Every row gives one point. To make a cloud, some directions were put in groups of two or more. Within a group, all points are equally far from the middle, so they leave a hole (a ring in 2 directions, a hollow ball in 3). The other directions are filled evenly. Then the cloud was stretched, turned, moved and blurred a little. Count the holes, and give their numbers of directions, smallest first.

Cloud (14 x 2)
[[-1.1 -6.4]
 [-3.7  0.1]
 [ 2.1 -3.1]
 [ 3.7 -3.2]
 [-4.4  4.0]
 [-1.4 -2.4]
 [ 4.2 -0.2]
 [-5.0  2.9]
 [ 4.6  0.8]
 [-1.8  0.5]
 [ 1.7  4.4]
 [ 4.3 -1.3]
 [-2.0  5.0]
 [ 4.9 -0.6]]
Holes: 0

Cloud (14 x 2)
[[ 0.0 -0.2]
 [-2.1  5.5]
 [-2.9 -4.9]
 [ 1.0 -3.8]
 [ 3.4  0.2]
 [-4.2 -2.1]
 [-3.7 -4.5]
 [-1.8 -6.0]
 [ 2.5  1.9]
 [-1.8 -5.4]
 [-2.8 -1.7]
 [ 2.8 -0.5]
 [-4.4 -0.9]
 [-6.4 -0.3]]
Holes: 0

Cloud (19 x 3)
[[ 0.3 -3.9  0.2]
 [-0.2 -3.9  2.1]
 [ 3.4 -0.6  3.5]
 [-2.3  4.6 -0.9]
 [ 1.2 -3.9 -2.6]
 [ 1.7  4.7 -1.1]
 [ 5.2 -1.3 -4.1]
 [ 4.0 -3.1 -4.8]
 [ 1.2 -3.9 -4.8]
 [ 5.1 -0.4 -2.4]
 [ 0.7  5.0 -4.3]
 [ 3.4 -2.4  0.3]
 [ 3.4  4.3 -4.7]
 [-0.3  5.0 -3.2]
 [ 3.5 -2.1  0.6]
 [ 4.0 -1.9 -0.4]
 [-5.1  1.8  1.0]
 [ 3.0  4.6 -5.5]
 [-3.0  2.7 -5.8]]
Holes: 1 (2)

Cloud (30 x 4)
[[-1.5  3.3 -1.0 -6.1]
 [-4.0 -5.3 -0.2 -0.7]
 [ 2.6 -3.5 -1.8  3.4]
 [-1.0  3.3 -7.1 -4.5]
 [-1.5 -5.8 -4.6 -4.4]
 [-0.4  3.8  3.2 -4.2]
 [-6.9 -0.6  2.9  1.2]
 [ 2.1 -4.7  5.4 -1.6]
 [-7.4 -0.9  2.9  2.9]
 [ 0.9 -5.0 -0.1  5.1]
 [-6.8 -1.8  4.6  0.2]
 [ 1.9  1.2 -0.6  4.3]
 [-1.7  3.4  1.1  2.4]
 [-6.2 -1.8 -6.1  1.8]
 [ 2.6 -4.0 -0.7  1.5]
 [ 2.3 -1.0  1.9  4.6]
 [ 3.4 -0.1 -1.3  1.3]
 [ 3.1 -3.8  0.8 -0.6]
 [-4.8  2.7 -0.4  4.8]
 [ 0.0  3.7  3.3 -2.2]
 [ 2.7  2.0  4.8 -1.5]
 [-5.6 -1.5 -0.6 -2.7]
 [ 2.2  2.9 -2.7 -1.6]
 [ 1.7 -4.6  0.9  2.5]
 [-6.3 -1.1  0.0  0.1]
 [-5.3 -1.1 -0.6 -3.5]
 [ 2.1  1.8 -3.1  2.9]
 [ 1.8  0.6  5.0  4.2]
 [ 0.7  3.5  1.9 -1.3]
 [ 2.4 -5.7 -4.2 -4.0]]
Holes: 1 (2)

Cloud (53 x 6)
[[ 3.6 -1.6 -2.1  3.4 -7.9 -0.6]
 [ 4.3 -1.5  2.3 -1.0 -0.1 -4.0]
 [-1.8 -0.3  1.8 -6.3 -5.3 -3.9]
 [ 1.1 -4.6 -4.9 -0.1 -2.0 -0.7]
 [-4.4  0.4  4.6  4.6 -5.8 -3.0]
 [-4.9  1.8 -6.0  2.8  1.6  2.2]
 [ 4.7 -5.4  0.0  0.7 -2.6  1.6]
 [-1.9 -4.5  2.5 -4.6  1.1 -0.7]
 [-6.4 -3.8 -2.0 -5.8 -0.6  4.6]
 [ 3.2 -1.3  0.7 -4.7 -1.0  6.0]
 [ 2.1 -5.2  5.4 -2.8 -5.9  1.2]
 [-2.3 -1.8  1.8 -0.6 -0.2  1.6]
 [-0.1 -1.6  0.0 -2.4 -6.8  2.9]
 [-3.3 -4.5  1.2 -2.0  1.1  0.0]
 [-2.9 -6.9  4.9  0.7 -2.6 -2.6]
 [ 4.2 -2.3 -2.9 -4.7 -3.0  4.3]
 [-1.7 -0.2  3.3 -0.7  0.8 -2.8]
 [ 0.4 -4.7  2.9  3.5  4.0  3.0]
 [ 0.4 -3.6  2.3  2.9 -6.9  5.7]
 [ 1.0 -4.1  2.4 -4.2  1.8  3.3]
 [ 4.6 -4.7  5.0 -5.4  1.1 -3.5]
 [-3.7  0.4 -0.2  3.5 -6.7 -1.0]
 [-3.4 -3.4 -0.4 -3.2 -6.7  0.6]
 [ 0.6  1.7  0.0 -3.8  2.5  1.3]
 [ 2.7  2.7  5.2  0.8 -7.2  1.5]
 [ 2.9  4.2 -0.2 -3.7 -2.5  5.5]
 [ 0.9  1.1  0.9  2.4 -1.3  5.1]
 [-1.0  3.4 -0.2  4.7  1.1 -2.6]
 [-4.6 -2.7 -0.1  2.3  1.4 -1.6]
 [-4.3  0.1 -4.2 -0.8 -2.2  4.8]
 [-1.3 -3.6  0.6 -0.5 -5.9 -1.5]
 [-5.3 -5.0  2.7 -5.5  0.3  2.0]
 [-0.7 -8.0 -0.2  0.9 -6.6 -2.8]
 [ 1.8 -5.8  3.3  4.5 -4.4  5.5]
 [-0.6 -1.0 -2.7 -1.8  2.0  0.7]
 [ 4.0 -2.7  4.1  4.4 -2.9  1.9]
 [-0.5  3.2 -3.2  4.8 -0.8  3.7]
 [ 1.9  0.1  3.7 -1.7 -3.0 -0.8]
 [-2.4 -5.1  1.8 -2.1 -4.5 -3.5]
 [-3.9 -4.2 -2.9 -3.7 -6.9  3.1]
 [-4.7  2.2  3.8  5.3 -6.8  1.5]
 [-3.8 -3.3  0.2  3.3  0.9  1.7]
 [ 1.9  1.6  2.0  1.4 -2.8 -3.8]
 [-4.0 -0.8  0.6 -5.3 -5.9  0.8]
 [-1.5 -3.5  3.1  3.7  2.8 -0.7]
 [-4.9  3.0 -0.7 -3.1 -2.5 -2.5]
 [-0.4 -1.5 -3.5  2.2 -4.6  2.2]
 [-2.6  3.4  0.0  0.0 -1.0 -1.2]
 [ 0.3 -5.5  3.3  1.8  1.0 -2.2]
 [-1.4 -0.8 -0.5 -5.7  1.9 -0.8]
 [ 3.8 -4.5  5.7  0.3 -2.3  2.8]
 [ 0.5  0.7  0.0  3.4 -7.5  3.3]
 [ 0.5 -1.0  1.8 -1.0  2.9 -4.0]]
Holes: 0

Cloud (72 x 8)
[[ 3.9  0.1  3.4 -5.2  2.8  1.4 -5.0 -1.0]
 [ 2.8 -0.5  1.5  1.6  6.3  4.8  2.9  4.7]
 [-0.7  4.0 -0.6 -2.5 -0.4  0.5 -5.3  1.8]
 [ 2.8  1.9 -1.6 -1.9  2.0 -1.9 -2.9  3.6]
 [ 1.6 -4.9 -3.3  3.9  5.9 -1.1 -3.1 -5.3]
 [ 3.5  3.5  0.4 -0.1  3.6 -0.5  1.4 -4.7]
 [-4.2  2.6 -1.4  5.1  1.4  4.3  0.6  2.8]
 [ 2.5 -3.9 -2.8 -4.2  4.8 -2.0  1.7  3.0]
 [ 4.6 -1.9 -0.4 -0.6 -1.4  1.6 -3.2 -4.9]
 [ 3.3 -2.4 -1.7 -5.9  1.1  1.7  5.0  2.8]
 [-1.2  4.4  4.0  4.4 -3.1 -2.1 -3.1 -2.6]
 [-1.1 -5.1 -0.9 -1.4 -3.3 -1.2 -1.5 -0.7]
 [ 2.0 -3.0  0.8 -5.1  1.8  3.7 -6.3  0.7]
 [-0.9  3.9  2.2 -1.9 -2.7  3.7 -3.6  4.3]
 [-4.9 -1.3  3.2 -1.0 -5.2  2.6 -4.1 -2.3]
 [-0.7 -3.3  3.6  0.1  2.3 -6.1 -3.3 -4.4]
 [-3.3 -1.8 -1.4  3.5  1.1 -5.5 -0.2 -3.1]
 [-3.7  1.9 -0.2 -2.9  4.8 -3.6 -2.7 -5.8]
 [ 0.7 -4.6  1.0  2.2  6.7 -4.5 -0.3  4.1]
 [-4.0 -4.5 -4.8 -4.0 -0.7 -0.4 -3.9 -3.0]
 [ 1.8  3.1  0.3 -7.0 -4.9  3.4 -1.0 -1.1]
 [ 4.8  0.1  1.8 -1.8  0.0  1.1  2.4 -1.6]
 [-3.5 -4.8 -3.5 -6.5 -1.8  2.7  0.5 -5.3]
 [ 0.0  3.0 -3.9 -2.4 -5.5  5.3  0.7 -1.5]
 [ 2.7 -2.2  0.3 -5.2  3.8  2.1 -1.8  2.1]
 [-4.6  2.2 -6.1 -2.1  0.4  0.0 -3.8  0.6]
 [-3.0 -4.2  0.1 -0.4  2.2 -3.5  5.8  2.9]
 [ 1.7 -5.2 -4.5 -4.5  0.1 -0.9  5.5  4.1]
 [ 0.3 -4.4  0.4 -6.1  0.9 -5.2  0.0 -5.3]
 [ 1.7 -4.3  0.4 -5.8 -2.4  3.0 -0.5  0.6]
 [ 3.5  1.9  2.4 -3.5 -4.9  5.2 -1.5 -2.4]
 [ 2.7 -3.9  1.3 -3.1  0.2  7.0  2.6 -3.8]
 [ 2.9  3.4 -4.6  1.1  2.2 -3.4 -0.3 -4.5]
 [ 3.9 -2.5  2.2 -7.0 -0.6  1.4 -3.1 -5.4]
 [-3.2 -4.0 -2.1  0.8  3.0 -5.0  3.8  1.8]
 [ 2.8 -3.7  0.1  0.4  4.5 -1.5 -1.7  0.1]
 [ 0.2 -5.1 -2.6 -3.7  5.9 -4.2  0.8 -3.2]
 [ 5.9  1.1  2.5  1.9 -3.6 -4.4 -3.5 -1.7]
 [ 2.6  3.8  0.9 -3.8  0.3 -3.7  4.8  0.9]
 [-2.4 -4.7 -0.3  1.8 -3.4  1.0  2.5 -0.8]
 [ 3.7 -3.8  0.3  2.5 -1.4 -4.8 -1.0 -1.0]
 [-2.0  4.0 -0.3 -4.4 -2.7 -2.4 -3.6  1.3]
 [-3.1  1.3 -5.9 -0.1 -2.6 -4.3  0.2 -5.5]
 [ 0.1  3.5 -3.5 -4.4 -1.1 -2.0  2.3  1.7]
 [ 2.3 -2.9  6.6  1.8 -0.8  2.8 -4.5  3.8]
 [-3.9  2.3  1.7 -3.7  4.8  1.6  3.2 -4.6]
 [-0.9 -5.0  3.4 -8.2  3.3  4.3  3.5 -1.0]
 [ 4.8 -1.3  3.0 -4.6  1.0  0.5 -3.0 -5.2]
 [-4.4  1.9  1.5  4.1  0.1  5.8  3.7 -0.9]
 [-5.4 -2.7 -3.0  2.7  4.5  1.3 -3.3 -2.2]
 [ 0.5  3.3 -4.9  5.1 -3.0 -2.9  0.7  3.5]
 [ 2.6  1.3 -4.0 -0.8  0.5 -0.3  0.1  4.1]
 [-3.5 -1.3 -5.5  3.9 -3.0 -5.7 -2.7 -4.6]
 [ 1.5  2.9  4.5  1.5 -1.3  6.1  1.5  4.9]
 [-3.5  1.2 -4.9 -1.7 -2.6 -6.3 -5.7 -5.3]
 [-3.6 -2.3  0.7 -5.4 -3.2 -4.4  5.1 -0.5]
 [-1.7 -4.1  4.6  3.7  0.8 -0.3 -0.9  0.8]
 [-2.0  2.7 -4.0  2.9 -2.2  6.9  5.0 -0.4]
 [-1.8 -5.2 -0.2 -2.4 -3.7 -1.1  4.7  2.4]
 [-1.7  4.0  3.6  4.0 -2.4 -6.0  0.8  2.4]
 [-4.1  3.2  2.5 -1.0  1.4 -4.0 -3.7  4.4]
 [ 4.5  1.3  1.2  4.3  4.4 -2.3  6.3  4.1]
 [-4.6 -0.9  2.1 -0.3  6.7 -4.4 -0.4  0.5]
 [ 2.2 -4.1  1.8 -3.2 -0.8 -5.6  0.0  3.5]
 [ 4.3  1.7 -4.8  4.1  1.6 -0.1  0.9 -4.7]
 [-3.9 -1.6 -4.4  2.6 -3.1 -3.0  2.9 -2.8]
 [-3.7  0.2 -2.5  1.9  1.6 -3.6  0.1 -5.5]
 [-0.5  3.8 -1.4  1.8  0.3  0.1  2.8 -1.7]
 [-3.0 -4.8  0.9 -0.1  7.4 -0.3 -2.2  2.7]
 [-5.0  1.6 -2.9 -2.0  4.7  0.7  5.5  3.7]
 [-1.3 -5.7 -4.2 -2.2 -1.8  2.6  0.6 -5.5]
 [-1.2  2.7 -3.7  3.6  4.6  5.2  2.2  5.0]]
Holes: 1 (2)

Cloud (87 x 9)
[[-2.3  0.4 -3.5 -6.3  1.2  4.7  6.5 -3.4 -6.0]
 [ 0.9 -3.7  2.7  4.4  3.9 -3.5 -2.9 -4.8  3.7]
 [-2.6  0.8 -1.3 -3.6 -1.7 -0.2 -0.9 -1.0 -4.6]
 [-4.0 -5.1 -3.8 -0.4  4.2 -1.8  2.5 -4.2  2.1]
 [-0.1 -2.6  3.7 -2.1 -1.1 -1.2 -5.5 -2.2 -0.9]
 [ 2.7 -2.4 -3.5 -4.0 -3.5 -1.1  1.9  0.8  3.3]
 [ 2.5  2.3 -1.6  1.8 -1.8  1.5 -0.5 -4.1  4.1]
 [-1.9  2.8 -2.6  0.3 -1.8 -4.2 -0.7 -1.9  3.0]
 [-3.3 -4.1 -1.3 -3.0 -6.1 -2.9  5.7 -4.5  6.2]
 [-1.7 -0.8  1.5 -2.4 -0.5  1.8 -2.9  0.1  3.9]
 [ 4.6 -1.8  1.1  0.0 -3.5  0.7  1.2 -0.7 -1.8]
 [-3.5 -0.1 -8.2  3.9 -1.1 -3.5  2.0 -3.6  3.3]
 [ 2.4  0.6  5.2  1.3  2.9 -2.5  1.5 -6.6 -2.1]
 [-2.6 -6.4  1.4 -2.1 -3.4 -3.6  1.9 -4.9 -3.9]
 [-4.3 -3.5  1.0 -6.8 -3.3  1.7  3.7 -4.5 -5.0]
 [-2.9 -6.1  0.4  2.9  3.5 -3.5 -4.4 -4.5 -0.8]
 [ 3.7  0.7 -1.0 -1.2  3.6 -4.3 -0.4 -7.2 -1.3]
 [-5.0 -6.5 -4.3 -0.6  4.1 -1.5  1.8 -2.5  4.8]
 [-0.4  1.6  1.4 -2.6  0.9 -1.6 -0.6 -0.8  4.4]
 [ 2.3 -2.6 -1.8  4.8  0.8  1.5  3.9 -8.3 -4.5]
 [ 2.5 -8.2 -1.6  3.9  2.0 -7.2 -0.8 -1.9  1.3]
 [-1.8 -2.4 -4.4 -3.7 -4.9 -1.4 -3.9  1.8  1.8]
 [-1.6  1.8 -5.4 -1.3  0.1  1.4  1.1 -0.7  5.1]
 [ 2.3  1.0  4.4 -1.7 -4.9 -1.5  1.9  2.6  0.3]
 [-1.8 -4.5  2.8 -0.5  6.7  3.5  1.4 -7.9  4.4]
 [-2.0  1.6 -1.9 -2.9 -3.1  4.1  0.8 -4.1  3.5]
 [-4.2 -2.9  0.1  4.6 -2.6  4.3 -1.4  1.4 -4.2]
 [ 0.4 -5.3  0.7 -1.5  2.1  2.7  2.1 -5.3  0.3]
 [ 1.3  0.6 -6.4 -4.9 -3.9 -2.8  4.4 -3.0 -1.1]
 [ 2.2 -1.3  5.3 -0.7 -1.2  1.0  1.6 -5.3  0.3]
 [-0.5  1.6 -2.1  3.0 -2.6  2.2  0.7 -7.7  2.3]
 [-3.2 -4.0 -1.0 -1.3 -4.5 -1.7  4.1 -0.7  0.5]
 [-0.1  1.3 -0.2  1.4 -2.5  1.9 -2.0 -4.0 -2.3]
 [-0.5 -5.9  0.3 -0.9 -0.9  4.8 -1.9 -5.7  5.5]
 [ 1.7 -5.1  4.5 -2.6  0.3 -5.7  0.3 -4.2 -3.2]
 [-3.1 -4.5  3.5 -4.6 -1.1  3.3 -3.4  2.7 -2.1]
 [ 2.4 -5.6 -0.3  1.7  1.7 -2.4  2.1 -7.5  0.0]
 [-1.8  0.0 -6.6 -3.8  4.6  0.3 -3.1 -4.8  3.3]
 [-0.7 -3.8 -6.8 -3.1  3.1 -3.7  1.8 -2.7 -2.6]
 [-1.4 -0.1 -4.9 -5.8 -3.9  0.6  2.8 -0.1 -5.7]
 [ 3.8 -2.1 -1.4  0.1 -1.4 -2.3  0.4 -3.7 -4.5]
 [-1.5 -4.6 -0.1  3.4 -1.0 -3.7 -6.4  0.7 -0.4]
 [ 3.3 -0.8  2.7  4.0  2.6 -4.6  1.9 -0.3 -2.3]
 [ 1.3 -1.2 -3.4 -4.1 -1.3 -4.7  2.7  1.4 -5.4]
 [-3.0 -3.5  2.7 -3.5  3.1 -1.0  4.7  2.1 -0.8]
 [-3.2 -2.4 -3.7 -0.6 -3.1 -5.5  5.2 -4.6 -3.5]
 [ 5.0 -3.4 -6.1 -3.4 -1.8 -4.2  2.9  0.7 -0.5]
 [ 6.1  0.6  3.5 -0.1 -0.9 -0.7  1.5 -1.7  4.3]
 [ 3.0  3.9 -0.6 -0.7  0.7 -0.6 -2.5 -4.4  1.2]
 [ 5.1  0.2  3.5 -2.9  3.8 -7.4  0.1 -1.9 -1.1]
 [ 2.6 -4.8  0.9 -3.1  4.5  2.2 -5.9 -4.3 -1.4]
 [ 1.3  0.9  0.5  3.1  1.3  1.5 -2.9 -0.9  5.4]
 [-0.3 -6.7  1.1  7.1  5.4  0.9 -2.4 -4.9 -1.4]
 [ 5.5 -8.6 -3.0  1.0 -4.3  0.4  4.3 -5.8  2.9]
 [ 6.1 -3.4 -3.0 -3.8 -1.1  2.3 -0.1 -2.0  2.4]
 [ 0.0 -6.4 -7.1 -0.1 -1.4 -4.8  5.9 -0.8  3.7]
 [ 1.0 -5.7 -8.0 -2.2  4.2  6.6 -0.2 -4.2  1.4]
 [ 3.4 -0.1 -1.1  2.0  0.5  2.5 -1.8  0.7 -4.6]
 [-2.5  2.0 -1.3  0.1  3.1 -1.5  2.0  0.7  1.6]
 [-0.4 -3.3  0.0 -5.9  0.9  3.0 -4.0 -5.4 -0.8]
 [ 0.3 -4.4 -3.4  3.5 -1.9 -1.4 -2.9 -3.8  2.9]
 [-0.9 -2.3 -3.6  2.4  2.4 -8.4  4.1 -2.6 -4.2]
 [-3.7  3.6 -1.4  1.4  5.1  2.6 -1.1  0.3 -1.8]
 [-2.9 -0.3 -6.4 -0.2 -4.1  1.1  7.0 -3.0  1.6]
 [-1.5  2.9  4.1 -3.1  0.1  2.8  5.6 -5.5 -4.2]
 [-6.6  0.1  2.4  1.6 -2.5 -1.6  1.2 -2.7 -2.1]
 [-3.1 -2.3 -0.5 -0.8 -3.1  5.2  1.9  0.3  4.5]
 [-3.9  1.8  3.4  3.3  2.3 -4.0 -4.6 -7.4 -3.1]
 [-2.0 -1.7 -3.4 -4.8 -4.5 -0.2  3.6 -1.4  0.8]
 [ 2.6 -7.2 -1.2 -1.7  0.6 -6.0  0.8 -3.0 -3.7]
 [-1.1 -8.0 -1.0  0.2 -4.2  0.0  3.6 -0.3 -3.7]
 [ 3.7 -3.0 -2.6  0.2 -4.3 -4.3  2.4 -3.0  4.1]
 [ 1.5 -5.4  2.2  2.5 -3.9  4.0 -4.9 -1.1 -0.4]
 [-4.5  0.0 -2.2 -0.7 -4.2 -3.4  3.3  1.5 -5.2]
 [-4.8  2.2 -0.3 -1.0 -3.2 -1.4  1.5 -3.7 -3.3]
 [ 3.4 -5.9  4.0 -2.7 -3.6 -2.1 -1.5 -4.1  0.3]
 [-1.2 -2.5 -3.1 -5.5  4.7  5.1  4.3 -4.5  2.5]
 [ 0.9  2.9  2.9  0.7 -1.7  1.2  3.3 -6.0 -4.5]
 [-5.1 -5.6  2.1 -2.2 -4.9 -3.5  0.9 -0.1  1.1]
 [-5.3 -1.4 -7.4 -1.0 -1.7 -1.0 -1.5 -5.1  0.0]
 [-4.1  2.1 -0.9 -2.6  1.9  5.4 -0.1 -4.8 -3.3]
 [-1.3  1.4 -2.3 -5.5  0.8 -1.7  3.3 -0.6 -1.6]
 [-6.7  0.9  3.1  0.4 -1.0 -3.2 -2.2  0.6 -1.2]
 [-6.5  0.2 -0.5 -0.9 -6.3 -3.3  1.4 -0.1 -0.2]
 [-1.2  1.8 -2.7  0.0 -0.2 -2.1  2.4 -1.4 -5.1]
 [ 5.0 -0.3 -6.1 -0.5 -1.0 -0.4  0.7 -7.3  1.4]
 [-4.6 -1.4 -0.5 -1.8 -2.6 -4.8  2.4  2.5 -3.4]]
Holes: 0
